Each row of a before or after table is a point. One or more steps were done to the points. Then noise was added and the rows were shuffled. The steps act on how far a point lies along the listed directions, d1 being the first. Name the steps. A step turns or swaps two directions, mirrors them in a line or flattens them onto one, adds a multiple of one to another, or multiplies one. Angles are multiples of 10 degrees, from the lower direction toward the higher: turns from -170 to 170, lines from 10 to 170 but not 90. Use the fewest steps. Two steps may share a direction if one is a turn and the other turns, adds or multiplies; they go together, in the order done. Otherwise the lowest direction goes first.

Directions:
(1): [-1 55]
(2): [55  1]
Before (12 x 2)
[[-64  -9]
 [-21   3]
 [-53  10]
 [-50  10]
 [ 41 -37]
 [ 27 -46]
 [-67  55]
 [ 40 -22]
 [-33   9]
 [ -1  10]
 [ 28 -12]
 [ 21 -50]]
After (12 x 2)
[[  53  -31]
 [ -61   12]
 [  -2   14]
 [ -52  -10]
 [-100   55]
 [ -31   11]
 [  32  -13]
 [  49  -44]
 [ -25    6]
 [  54  -25]
 [  55  -42]
 [ -54    8]]
Steps: add -0.5 times d1 to d2

Directions:
(1): [ 51  27  10  66 -15  36]
(2): [-35  68 -45  18 -15 -28]
(3): [ 10 -35 -65  30  54  -2]
(4): [ 10  48  28 -19  75   8]
Before (10 x 6)
[[ 10  -1  39   0 -40   9]
 [  2  40  -3   9 -29   4]
 [ -7   8  37   6 -24   9]
 [-32  30 -33   1 -11 -29]
 [ 58 -31  46  -9  69  12]
 [  9 -20  81 -19 -58  10]
 [-11  15  31 -24 -42 -18]
 [-33 -15  -3 -24 -22 -27]
 [ 31 -60 -50  33 -53  -4]
 [-51 -18 -52  -4 -20 -21]]
After (10 x 6)
[[  20   31  -26   40  -21   13]
 [  -9    0   25  -31  -39  -25]
 [  13    7   52    9  -68    8]
 [   0   15   45   13  -28   12]
 [ -30   -2  -73    4   18  -34]
 [ -72  -58  -87  -20  -20  -40]
 [  58   22  110  -28   49   19]
 [   8    5  110  -20 -101   15]
 [ -56  -43  -15  -48  -26  -49]
 [  32  -76  -53   54 -108    1]]
Steps: multiply d1 by 2; add 1 times d2 to d3; multiply d4 by 1.6

Directions:
(1): [-31  28 -31 -30  62  27  17  25  44 -24  73]
(2): [-30  64  -3 -40 -24   1  73 -40 -26  46  -7]
(3): [ 44  69  77  -1  55 -15 -28  -7  10   8 -10]
(4): [  6 -39  57 -92 -19  -2  -1  28 -39 -20  28]
Before (13 x 11)
[[-37  12 -35  22  -6  24  16  -6  14  14 -14]
 [-17 -24 -34  31 -32  24  -6  23  10 -19 -12]
 [ -2  52  16  32  92  -8 -31  21  53  -7  33]
 [-23 -34   7 -85  48  12  -4  40   8 -30  60]
 [ -5  -1 -19   3  29   4 -49   3  24 -18  27]
 [ 33 -25  46  -3 -12 -10 -34   3 -23   2 -10]
 [-11  64 -12  30  28  10  22 -37  10  25  -2]
 [-27  25 -22   7  56  16  11   8  47   3  39]
 [ 24  45  41  14  37  -4 -21   9   7 -14 -27]
 [-17  33 -27  24 -13 -17  18 -27  11  18 -41]
 [-49 -21 -73 -16  23  19  31  42  32 -19  50]
 [-77  18 -68 -33 -42  19  84 -34  25   7  29]
 [ 33 -42  44 -12 -21 -17   9   6 -26 -16 -36]]
After (13 x 11)
[[-10  53  25   2  25  13   2  -7  12  19 -18]
 [ 15 -69  -2  18 -34  -2 -32  10 -18  -9  -7]
 [ -7   4  -8 -17  24   5 -38   1  13 -13  30]
 [-22   5  46 -77  43  -5   1  41  -2 -15  63]
 [  0  49  50 -50  21   8  22 -19 -24  15  18]
 [-32  73 -47  15  64  10  38   8  48  13  28]
 [ 11  30   5  49   9  14 -27  13  26 -11 -23]
 [-65 -17 -87 -20  24  22  39   6  25   0  40]
 [ 20 -72  -8  33 -29 -12   4   7  -7 -23 -40]
 [ 12  42  37 -16   7 -26  -2 -14   0   8 -31]
 [  2 -24  36 -50 -11   4  -6  33 -26 -34  -1]
 [-26  42  15 -41  49  13  29   3  25  11  45]
 [-44 119 -22   6  15   5  75 -65  49  36   2]]
Steps: add 0.5 times d1 to d2; turn d3 and d4 by 100 degrees
